Every row gives one point. The window is the flat piece filled in between its corners: a triangle in 3 columns, a solid with four corners in 4, and so on. A path goes straight from each point to the next, and from the last back to the first. List the points from which the path goes on through the window.
In the rows, 128 means zero.

Window:
[[186 150 142]
 [138  69 106]
 [111 132 133]]
Path:
(1): [146 158 127]
(2): [141 140 163]
(3): [173 135 167]
(4): [185 149  91]
(5): [148 116  90]
(6): [185  74 149]
(7): [147 130 165]
(8): [126 143 101]
(9): [123  89  98]
(10): [ 95  54 149]
(11): [157  86 150]
(12): [157 119 104]
Through the window after points: 3, 7, 11

Window:
[[175  58 112  87 150 115]
 [116 150 151 168  57  94]
 [ 84 182 153 131 102 136]
 [164 142  77 140 181 187]
 [ 87 157 104 140  79 131]
 [ 90  89 143 133 133  78]]
Path:
(1): [ 89  91 171 135  97 155]
(2): [116  99 117 122 138 149]
(3): [138 134 120 119 150  81]
(4): [138 178  92 128 146 133]
(5): [119 124 151 145 134 170]
(6): [ 99 128 125 154  92 142]
(7): [116 187  95 125  86  99]
(8): [113 178 136 156  83  70]
(9): [113 126 149 159  64 130]
(10): [ 80  95 134 178  79 153]
(11): [122 185 114 144 119 122]
(12): [109 131 128 115 101  66]
Through the window after points: 6, 8

Window:
[[127  95 142  85 165 204 185 126]
 [150 154 106 184 169 105 125 160]
 [103 146 117 130 121  87 100  81]
 [132 155 160 148 158  59  98  78]
 [131  93 150  90 129 165 108 125]
 [171  97 131 128  95 112 164  68]
 [154 150 141 148  93 185 163 151]
 [110 148 131 174 137 214  72 122]]
Path:
(1): [158 130 126 128 144 127 115 106]
(2): [159 126 133  81 155 182 119 112]
(3): [ 93  79 162 146  94 131 119 138]
(4): [109 118 150 197 111  91 162  88]
(5): [171 163  97  98 147 125  53 121]
(6): [187 159 113 159 165 157 125  94]
(7): [128 127 129 156 132  95 135 142]
(8): [ 77  99 152 182 139 151 131 138]
(9): [181 150 109  82 118 136 125  64]
(10): [178 154 143  89 137 195 135 119]
(11): [ 71  97 124 174 128 110 155 123]
(12): [109 126 141 153 163 105 132 107]
Through the window after points: 2, 6, 8, 10
